Each row is a point. Each copy is the shape, with its points in the same order, stretched, turned, moved and blurred by noise. Say if it was mirrored as well.
In the rows, 128 means zero.

Shape, 8 rows:
[[174 140  71]
 [151  74 149]
 [142 122 124]
 [122 168 108]
 [115 143 131]
 [106 165 142]
 [130 147 159]
 [124 115 131]]
Copy 1 (8 x 3):
[[ 66 174 125]
 [ 82  79 160]
 [102 122 136]
 [130 155 107]
 [132 121 118]
 [158 129 116]
 [149 120 146]
 [110 105 126]]
Copy 1 is: mirrored
Copy 2, 8 rows:
[[142 187  89]
 [152  80 127]
 [136 127 120]
 [107 176 131]
 [113 135 150]
 [ 92 147 146]
 [ 96 118 139]
 [129 118 147]]
Copy 2 is: mirrored
Copy 3 (8 x 3):
[[152  69  89]
 [ 57 155 115]
 [119 127 128]
 [175 108 151]
 [141 138 158]
 [163 144 169]
 [136 159 143]
 [112 137 147]]
Copy 3 is: mirrored

Shape (10 x 4):
[[154 113 157 169]
 [155 139 119 167]
 [105 141 126 129]
 [158 164 140 135]
 [ 77 157 113 167]
 [156  98 120 134]
 [134 129 191 150]
 [151 147 118 130]
 [109 178 137 139]
 [124 116 141 101]]
Copy 1, 10 rows:
[[100 145 181 141]
 [117 175 138 140]
 [139 130 134 109]
 [148 165 166 147]
 [126 161 124  71]
 [112 123 123 159]
 [118 125 220 128]
 [143 155 132 148]
 [154 162 159 103]
 [140  97 143 137]]
Copy 1 is: only turned
Copy 2, 10 rows:
[[152  72 161 115]
 [168  95 135 131]
 [130 134 152 160]
 [175 128 153 119]
 [140 130 149 202]
 [127  96 126 114]
 [146  92 195 116]
 [156 130 135 129]
 [163 148 166 162]
 [109 130 154 125]]
Copy 2 is: only turned
Copy 3:
[[116 125 161 183]
 [127 130 119 179]
 [102 139 123 128]
 [129  88 124 152]
 [ 61 156 109 138]
 [154 149 139 158]
 [ 98 106 180 163]
 [140 118 118 150]
 [ 83 105 119 136]
 [130 131 149 115]]
Copy 3 is: mirrored
Copy 4 (10 x 4):
[[138 143 176 120]
 [147 117 168 151]
 [ 96 122 124 135]
 [138 146 127 168]
 [ 67  86 151 147]
 [160 135 137 103]
 [105 174 168 133]
 [141 131 126 145]
 [ 89 122 130 174]
 [113 154 105 108]]
Copy 4 is: only turned

Shape (14 x 8):
[[120 140 107 121  98 130  81 109]
 [149  99  88 122 108 135 102 125]
 [132 118 163 146 132  94 132 153]
 [171 111 141 120 166 106 131 149]
 [158  91 103 162 177 159 157 135]
 [142 145 141 134  94 153 127 132]
 [135 103 123 156 157  91  82 168]
 [142  80 157 156 171 130 125 120]
 [117 132  89  96 175 120 146 108]
 [127 156 100  99 107 138 148 148]
 [106 106 127 119 123 123 133 140]
 [125 134 147 130  94 137 145  95]
 [125 104 135  97  96 110 160 135]
 [ 93  98 163  85 172 101 115 141]]
Copy 1, 14 rows:
[[104  98 147 150 120  91  86 104]
 [ 90 107 107 133 124  83 100 115]
 [173 128 137 128  85 116 160 129]
 [164 132 116 109 140 107 172 119]
 [ 82 152  84 126 141 175 154 126]
 [127 120 133 175 130 118 104 142]
 [169 112  97 117  71 115 146  73]
 [105 104 118 123 113 148 201 122]
 [113 145 157  92 157 139 123 115]
 [144 148 145 135 141 117  72 141]
 [130 109 139 109 107 128 125 135]
 [ 98 119 163 158 127 113 129 157]
 [141 121 157 106 113  94 124 164]
 [179  72 170  72 122 129 175 114]]
Copy 1 is: mirrored
Copy 2, 14 rows:
[[158  75 110 109 108 120 139 121]
 [143  88 114  98 115 141 176 154]
 [113 143 150  88 109 143  85 145]
 [138 162 123  79 124 125 108 182]
 [101 150 135 151 146 131 169 197]
 [157 131 148 121 115 152 148 105]
 [136 104 128  94 118 144  93 212]
 [104 143 165 104 158 108 121 176]
 [111 139  45 128 133  78 125 152]
 [142 143  76 125 101 160 135 111]
 [104 117 105 102 130 152 117 126]
 [115 128 150 107 112 118 138  84]
 [104 138 112  65 112 158 125 106]
 [108 142  80  78 178 125  60 155]]
Copy 2 is: only turned

Shape, 14 rows:
[[152 112 150 138 144 160 102 104 137]
 [105 147 115 179 123 107 157  95  79]
 [146 164 105 105 112 128 128  93 131]
 [116 129  84 112 142  96 121 161 126]
 [105 105 122 117 130 113 182 162 127]
 [129 143 133 137  84 177 103 161  86]
 [158 112 110 151 101 116 129 121 130]
 [157 137 150 148  89 138 133 114 141]
 [141 137 124 169 103 117 141 112 119]
 [186 157 129 140  99 134 125 159 124]
 [136  87 150 146 121 103 139  95 112]
 [143  97 158 169  97 183  74 123 148]
 [134 148 125 145 106 102 121 163 171]
 [106 112 183 120  99 113 141 125 130]]
Copy 1, 14 rows:
[[162 100 120 172 144 138 140 103 109]
 [ 84 149 142 174 134 134  93 168  99]
 [104 139 102 137 111 146 134  95 122]
 [127 136 117  77 144 142 122 157 152]
 [127 141 159 130 142 140 124 148 189]
 [188 175 140 140 113 167 134 149 104]
 [123 136 108 155 120 111 159 134 133]
 [141 132 126 175  95 117 141 108 130]
 [120 141 122 170 115 113 126 141 121]
 [168 171 118 126 101 103 139 116 130]
 [106 100 156 185 132 114 166 130 122]
 [193 100 112 185 114 145 157 135 107]
 [155 126 110 109  93 111 114 141 165]
 [137  96 179 163  94 138 148 124 150]]
Copy 1 is: only turned
Copy 2, 14 rows:
[[ 99 147 125 185 160 104 136 120 154]
 [131  89 143 109  62 119 119  74  97]
 [142 133  87 110 147 157 112  76 158]
 [174 123  84  89 131  99 157 145 130]
 [187 133 162 100 121 122 152 166 121]
 [103 160 136 110  77  89  76 135 187]
 [173 145 120 164 114 117 133 110 143]
 [136 177 135 153 120 136 127 100 161]
 [150 139 134 141  92 125 136  85 134]
 [154 191 129 119 128 100 114  87 169]
 [144 135 129 186 115 134 135 136  97]
 [ 87 168 134 209 116  90 139 145 195]
 [164 183 112 112 131 112 193 125 163]
 [124 184 140 142 117 151 144 169 122]]
Copy 2 is: mirrored
Copy 3, 14 rows:
[[126 106 198 156 138 118 135 130 123]
 [116 166  96 114 177 118 153 101 137]
 [124 160 155 101 136 130  98 123  78]
 [116 130  92 108 107 143  72 129 153]
 [136  82  76  88 133 109 111 130 156]
 [187 130 120 169 120  90 112  79  97]
 [116 126 135 125 119 155 145 113 107]
 [142 128 152 123 123 119 162 130  91]
 [128 147 123 119 140 135 156 115 114]
 [150 134 113 149 127 150 128 145  75]
 [ 73 100 139 125 134 117 169 107 131]
 [171 107 210 168  87 113 166 100 132]
 [155 142 109 101  78 141 125 161 138]
 [112 100 116 113 100  67 158 126 134]]
Copy 3 is: mirrored

Shape:
[[149 119 116  97 145 133  88 117 101 110 144]
 [151  88 157 119 117 116 137 108 128 109 145]
 [138 132 100 120 158 128 149 128 130 127 158]
 [168  94 143  96 112 133 158 133 115 134 143]
 [155 133  76 125 112 129 152 156 109 107  69]
 [129 114 142 111 116  77 110 109 153 140 150]
 [128 104 146 188 119 140 126 153 151 136 164]
 [154 114 139  96 132 123 152 130  80 142 137]
 [119 127 134 116 122 121 155 148 159 119 128]
 [168 132 139 110 142 143 118 114  83 140  64]
 [169 104 130 140 145  77 155 118 157  95 144]
 [113 136 141 100 123 136 140 128 110 129 127]
 [131 137 146 114 140 121 152 216 132 120 163]
 [151 117  91 105 128 136 155 131 157 125 114]
 [126  94  89 154 137 121  47 132 121 138 141]
 [ 66 128 156 122 119 100 141 140 142 130 155]
 [103  69 129 133 203 133 130 128 152 133 159]]
Copy 1 (17 x 11):
[[129 121 120 101 113 203 105 167  93 181 106]
 [143 130  87  85 125 109 142 159 118 161 119]
 [153 127 155  91 115 152 115 149 112 120 146]
 [133 125 129  58 117  99 130 156 133 138  88]
 [107 173 174 133 181 163 129 143 158 145 124]
 [132 108  93  85 136 118 123 109  70 130 125]
 [145 175 135 111  74  84 147 109 105 159 154]
 [134 134 125  70 112 141 133 164 123 114  76]
 [124 104 157 108 133  94 145 110 134 124 137]
 [ 74 161 126 136 133 170 137 198 113 130  93]
 [164 145 116  81 166 122 156 167  87 140 169]
 [109 109 129 111 111 134 136 124 146 121 105]
 [137 101 214  70  96 111 165  98 119 126 100]
 [128 119 167 106 153 118 105 146 133 135 142]
 [157 173 118 132 101 187  72 131  45 205 114]
 [146  93 116 114 106  92 149  72 127 111 122]
 [216 107 143 114  80 102  97 181  63 147 124]]
Copy 1 is: only turned
Copy 2:
[[162 109 136 112 165 126 155  94 102 118  94]
 [147  93 142 126 143 130 119 127 110 169 134]
 [145 114 109 125 137 111 134 143 132 143 100]
 [103  94 146 114 145 137 126 117 103 164 103]
 [ 90 113 107 141 154 119 130 140 170  96 130]
 [165 120 113  90 116 116 117 108 116 167 153]
 [150 157 139 166 114  74 145 162 140 178 149]
 [116 104 130 134 139 137 109  96  96 144  97]
 [122 129 133 123 113 135 111 158 163 145 130]
 [110 139 136 108 176 140 110 100  79 100 126]
 [160  87 103 140 149 115  87 151 155 194 151]
 [128 131 136 127 118 147 126 122 120 119 115]
 [108 146 146 175 112 130 105 127 198 165  79]
 [113 105 119  86 144 115 135 157 141 130 115]
 [187 138 125 109 151  43 169  97 111 119 132]
 [160 140 133 147  67 125 103 138 158 142 142]
 [175 108 151 101 140  76  83 159 111 157 103]]
Copy 2 is: mirrored

Shape:
[[ 93 104 131 127 104 103 176 126 120 140 132 169]
 [149 146 118 109  70 166 144 138 126  69 121 145]
 [127 125 143 120 121 135 120  98 133 115 125 179]
 [114  95  99  96 106 144 126 130 174 142 128 190]
 [121 148 104  88 101 160 128 173 115  72 139 107]
 [112 152 123 127  76 114 143 104 114 109 159 169]
 [135 138 130 115 117 110 117 139 147 172 151 165]
 [ 83 154  99 115 135 108 158 130 118 163 122 173]
 [130 110 110 118 101 101 105 135 135 114 115 219]
 [115 133 105 133 110 167 127 139 111  77 130 110]
 [139 105 128 103 153 111 157 135 135 140  91 103]
 [106 128 157 140 129 117 141 150 145 123  90 119]
 [149 130 111 128  92 156 126 154  97 101 103 114]
 [118 105 111 148 129  87 107 146 140 123  99  92]
 [112 147 129  91  84 142 120 139 114 116 100 103]
 [135 127 152 115 143 107 152 136 146  92  97  96]
 [118 123 143 145 138  52 111  91 131 121  99  88]
 [ 98  96 138 105 124 103 125 126 119 157 146 202]]
Copy 1 (18 x 12):
[[116 151 127 182 152 184  94 154  89 144  81 123]
 [154 126 111 192 147 136 144  94 114 109 114  77]
 [123 152 127 175 140 117 102 145 127 103  97 117]
 [118 160 136 218 161 155  94 152 104 112 149 136]
 [133 124 116 169 144 138 184  65 101 116 131 100]
 [110 161 133 196 147 130 103 140  93 156  78  87]
 [ 89 143 139 162 171 133  94 148  94 133 127 121]
 [ 79 147 112 173 163 167  95 131 105 169  79 141]
 [ 91 162 132 181 158 173  58 121 117 107 100 100]
 [146 137 150 163 135 128 160  96 127 127 115 119]
 [139 106  93 115 124 154 133 140 132 128 137 135]
 [151 103 121 146 154 137 126 102  94 107  99 152]
 [159 133 116 133 151 147 132  95 135 132 138  95]
 [130 109 160 125 126 151  92 109 110 147 131 143]
 [152 146  94 169 159 117 126  78  80 141 129 116]
 [151  90  97 124 112 132 149 105 114  94 106 127]
 [144 118 133 116  92 112  78 131 112 155 104 132]
 [ 89 191 126 170 159 167  77 154  87 131  95 127]]
Copy 1 is: mirrored
Copy 2, 18 rows:
[[118 128 132 107  81 145  83 160 173 136 125 118]
 [115 147 102 124 136 158  60 110  84 117 108 158]
 [120  80 149 120  95 141 116 117 118 130 112 145]
 [125  94 159 131 103 125  66 123 143 149 105 179]
 [ 91 157  95 133 174 118  67  96 111 130 106 120]
 [137 126 153  94  98 169  95 113 142 121  88 135]
 [158  98 180 132 110 108 124 151 135 120  76 126]
 [100  92 163  83 112 117 114 153 168  93  98 136]
 [125 111 128 127  77 128  87 132 150 136  50 167]
 [ 83 165 120 109 164 137 104  98 114 154 135 135]
 [136 114  86 136 110  91 117 178 140 116 165 130]
 [ 85 141 109 165 117 102 133 138 136 111 153 125]
 [ 99 181 102 109 149 118  94 138  84 129 118 139]
 [107 183  99 147 111  84 148 136 169 145 134 148]
 [ 85 154 106 114 132  97  80  99  97  91 129 134]
 [121 123  68 171 116 111 127 142 140 111 164 125]
 [132 143  96 136  75  99 176 130 179 117 147 135]
 [126  86 158 115  76 118  85 141 161 149  85 107]]
Copy 2 is: mirrored
